Each row of a before or after table is a point. The points were changed in one or more steps. Then noise was added and the rows were shuffled. The steps act on columns, c1 being the first. Write out the steps. A step turns or swaps two columns, mirrors them in a line or flattens them onto one, adds a multiple of one to another, or multiplies or shifts one. Angles are multiples of 10 degrees, from the lower column toward the higher: turns from -170 to 170, lines from 10 to 170 but not 90. Use the fewest steps. Two steps may share a column if one is a turn and the other turns, adds or multiplies; they go together, in the order done. Otherwise the lowest column goes first.

Before (13 x 2):
[[-0.29 -0.36]
 [ 0.32 -0.96]
 [-0.25 -0.21]
 [-0.37  0.34]
 [-0.98  0.17]
 [ 0.53 -0.17]
 [-0.18  0.15]
 [ 0.07  0.65]
 [-0.27  0.17]
 [ 0.42 -0.48]
 [-0.20  0.07]
 [-0.68  0.01]
 [-0.18  0.23]]
After (13 x 2):
[[ 0.37  0.45]
 [ 0.26  0.22]
 [ 0.40  0.98]
 [ 0.24 -0.64]
 [ 0.24  0.73]
 [-0.05  1.88]
 [ 0.67  0.15]
 [ 0.19  0.44]
 [-0.42 -1.44]
 [-0.52 -0.52]
 [ 0.99  0.52]
 [-0.30 -2.84]
 [ 0.32 -1.12]]
Steps: multiply c1 by -1; multiply c2 by 3

Before, 11 rows:
[[-0.17 -1.07 -0.39  0.30]
 [ 0.16 -0.80 -0.32 -0.09]
 [-0.23 -0.05 -0.47  0.00]
 [ 0.00  0.24 -0.14  0.33]
 [-0.22  0.16  0.32  0.23]
 [-0.14 -0.09  0.73 -0.42]
 [ 0.14  0.22 -0.37  0.34]
 [ 0.16 -0.07  1.40  0.11]
 [-0.27  0.20 -0.44  0.17]
 [-0.11 -0.06 -0.31  0.38]
 [-0.28 -1.05 -0.33  0.25]]
After (11 x 4):
[[ 0.15 -0.10  1.71 -0.02]
 [-0.29  0.15 -0.19  0.42]
 [-0.14  0.09  1.01 -0.37]
 [-0.10 -0.20  0.06  0.51]
 [ 0.14  0.07 -0.10  0.28]
 [-0.28 -1.13 -0.05  0.07]
 [ 0.07  0.09  0.13  0.30]
 [-0.21 -1.08 -0.14  0.05]
 [-0.25  0.04 -0.15  0.10]
 [-0.22  0.05  0.58  0.47]
 [ 0.16 -0.72  0.02 -0.42]]
Steps: turn c2 and c4 by 20 degrees; add -0.7 times c1 to c4; shift c3 by 0.30

Before, 12 rows:
[[-0.63  0.68 -0.46  0.02  0.39  0.83 -0.01  0.31]
 [ 0.48  0.07 -0.46 -0.80 -0.42  0.08  0.26  0.55]
 [ 0.29  0.84  0.20  0.20  0.17 -0.49  0.55 -0.81]
 [ 0.27  0.04  0.17 -0.05 -0.20 -0.02 -0.32 -0.24]
 [ 0.25 -0.07 -0.80 -0.24 -0.67  0.32 -0.04  0.21]
 [ 0.08 -0.13 -0.38 -0.28 -0.22  0.02 -0.63  0.40]
 [-0.04 -0.05 -0.24 -0.05  0.29 -0.31  0.47 -0.26]
 [ 0.72 -0.54  0.31  0.30  0.22 -0.18  0.69 -0.71]
 [-0.42  0.42 -0.88  0.22  0.24 -0.27  0.17  0.14]
 [-0.25  0.43  0.21  1.05  0.42 -0.14  0.49 -0.41]
 [ 0.42 -0.26 -0.81 -0.45 -0.15  0.14 -0.38 -0.13]
 [ 0.04  0.68 -0.61  0.34  0.51  0.41 -0.13  0.53]]
After:
[[-0.18 -0.68 -0.46  0.00  0.37  0.82 -0.40  0.69]
 [-0.23  0.07 -0.24 -0.04  0.29 -0.33  0.08 -0.12]
 [-0.03 -0.05  0.18 -0.04 -0.20 -0.02 -0.73 -0.37]
 [-0.08  0.54  0.32  0.31  0.21 -0.19  0.28 -1.01]
 [-0.17 -0.41 -0.88  0.23  0.24 -0.28 -0.22  0.41]
 [ 0.44 -0.69 -0.59  0.33  0.50  0.42 -0.53  0.31]
 [-0.43 -0.84  0.19  0.20  0.17 -0.50  0.13 -0.75]
 [ 0.74 -0.08 -0.45 -0.81 -0.43  0.09 -0.12 -0.03]
 [ 0.16  0.26 -0.81 -0.46 -0.15  0.14 -0.77 -0.42]
 [ 0.30  0.07 -0.79 -0.24 -0.66  0.32 -0.45 -0.05]
 [-0.47 -0.43  0.21  1.05  0.42 -0.15  0.10 -0.06]
 [ 0.37  0.13 -0.38 -0.30 -0.23  0.02 -1.04  0.20]]
Steps: turn c1 and c8 by -50 degrees; multiply c2 by -1; shift c7 by -0.40

Before:
[[-0.13  0.14 -0.05  0.14  0.31 -0.86  0.87 -0.07  0.34 -0.13 -0.90]
 [ 0.28 -0.39  0.24 -0.44 -0.38  0.22 -0.16  0.41 -0.76  0.14  0.21]
 [ 0.17 -0.62  0.19  0.14  0.01 -0.43  0.43 -0.33  0.35 -0.50 -0.11]
 [-0.71 -0.37  0.26  0.23  0.66 -0.27  0.60  0.07  0.52  0.02 -0.44]
 [ 0.47 -0.44  0.06 -0.36 -0.56  0.00 -0.24  0.18  0.07  0.93  0.10]
 [-0.55  0.64 -0.12  0.66  0.27 -0.41  0.83 -0.40 -0.03 -0.29  0.14]
 [-0.37 -0.34 -0.53  0.65  0.03 -0.38 -0.23 -0.52 -0.51 -0.02  0.27]
 [-0.33  0.34 -0.45  0.77  0.32  0.05  0.50 -0.14  0.53 -0.62 -0.51]
 [-0.21 -0.29  0.68  0.37 -0.48 -0.62  0.21  0.41  0.52 -0.07 -0.45]
 [-0.05 -0.63 -0.41 -0.43 -0.32 -0.52 -0.29  0.71 -0.11  0.11  0.25]
 [ 0.53 -0.49  0.27 -0.28 -0.10 -0.28 -0.99  0.43 -0.55  0.40 -0.02]
 [ 0.62 -0.43  0.10  0.17  0.13 -0.36 -0.06  0.66 -0.09  0.37  0.42]
 [-0.48  0.34  0.19 -0.01  0.45 -0.66  0.33 -0.26  0.91 -0.47 -0.18]]
After (13 x 11):
[[-0.32  0.32  0.50 -0.64 -0.09  0.06 -0.78 -0.13  0.69 -0.26 -0.26]
 [ 0.48 -0.42 -0.31  0.20 -0.37 -0.01  0.95  0.24  0.02 -0.11  0.17]
 [-0.53  0.66  0.54 -0.44  0.29 -0.38 -0.59 -0.43  0.09 -0.70 -0.03]
 [ 0.54 -0.48 -0.08  0.32 -0.10 -0.29  0.71  0.43 -0.62  0.79  0.02]
 [-0.20 -0.30 -0.43 -0.82 -0.66 -0.63 -0.14  0.40 -0.06 -0.18 -0.02]
 [-0.07 -0.63  0.01  0.57 -0.08 -0.54  0.21  0.67  0.18  0.26  0.18]
 [-0.37 -0.33  1.00 -0.01  0.19 -0.43  0.07 -0.51 -0.07  0.21  0.10]
 [-0.71 -0.38 -0.28 -0.50  0.21 -0.27 -0.16  0.09  0.21 -0.58 -0.28]
 [-0.47  0.35 -0.55 -0.48  0.21 -0.64 -0.54 -0.28  0.61 -0.17 -0.18]
 [ 0.29 -0.38 -0.07  0.55 -0.16  0.21  0.17  0.40 -0.74  0.08  0.17]
 [ 0.61 -0.43  0.10 -0.15  0.35 -0.37  0.39  0.66 -0.12 -0.06  0.13]
 [-0.14  0.14 -0.07 -0.26 -0.34 -0.85 -0.42 -0.09  0.28 -0.78 -0.38]
 [ 0.18 -0.60 -0.20 -0.36 -0.07 -0.42 -0.65 -0.35  0.15 -0.23 -0.04]]
Steps: turn c3 and c9 by -40 degrees; turn c3 and c4 by -140 degrees; turn c5 and c11 by -40 degrees; multiply c11 by 0.4; turn c7 and c10 by -110 degrees

Before (8 x 14):
[[ 0.32  0.64  0.95  0.74  0.31  0.11 -0.29  0.31 -0.03 -0.20  0.47  0.30
  -0.11 -1.17]
 [ 0.00  0.30  0.39  0.29  0.14  0.49  0.47 -0.48  0.27  0.36 -0.37  0.78
  -0.89 -0.46]
 [ 0.34 -0.61  0.95  0.19  0.40 -0.02 -0.09 -0.69  0.42 -0.22 -0.25 -0.29
   0.02  0.70]
 [-0.02 -0.80 -0.22  0.31  0.42  0.20  0.05 -0.82  0.08  0.22 -0.36  0.86
   0.08  0.52]
 [ 0.25 -0.30  0.69  0.24 -0.02  0.29 -0.09  0.03 -0.09  0.23 -0.21  0.09
  -0.31  0.24]
 [ 0.66  0.05  0.14  0.12  0.98  0.09  0.15  0.10  0.54 -0.82 -0.02  0.06
  -0.02  0.67]
 [-0.79 -0.06  0.42  0.18 -0.23  0.32  0.19  0.68  0.36  0.04  0.32  0.42
   0.19  0.17]
 [ 0.86 -0.34  0.42  1.23  0.32  0.15  1.17  0.56  0.92 -0.28 -0.33  0.19
   0.21 -0.27]]
After (8 x 14):
[[ 1.02  0.22  0.40  0.24  0.06  0.29 -0.58 -0.14  0.05  0.17  0.63 -0.13
   0.17  0.14]
 [-0.35 -0.27 -0.16  0.33 -0.45  0.23 -0.76  0.73 -0.04 -0.15 -0.67  0.35
   0.07  0.54]
 [-0.25 -0.17  0.38  0.34  0.10  0.49 -0.81  0.54  0.35  0.11 -0.76  0.00
  -0.87 -0.45]
 [-0.50 -0.97  0.16  0.13 -0.32  0.08 -0.34 -0.73 -0.10 -0.50 -0.06 -0.44
  -0.05  0.63]
 [-0.14 -0.40  0.95  0.74  0.12  0.04 -0.23 -0.51 -0.27  0.04  0.95  0.25
  -0.12 -1.19]
 [-0.24  0.09  0.67  0.17 -0.09  0.29 -0.09 -0.02 -0.11  0.27 -0.42  0.18
  -0.31  0.21]
 [-0.47 -0.29  0.43  1.27 -0.18  0.15 -0.78 -0.97  0.76  0.25 -0.67 -1.00
   0.25 -0.22]
 [-0.63 -0.28  1.01  0.18 -0.32 -0.02  0.10  0.24 -0.14 -0.39 -0.52 -0.44
   0.02  0.75]]
Steps: turn c1 and c8 by -150 degrees; turn c8 and c10 by -30 degrees; multiply c2 by 0.4; turn c2 and c5 by 110 degrees; turn c7 and c9 by 110 degrees; turn c7 and c12 by 60 degrees; multiply c11 by 2
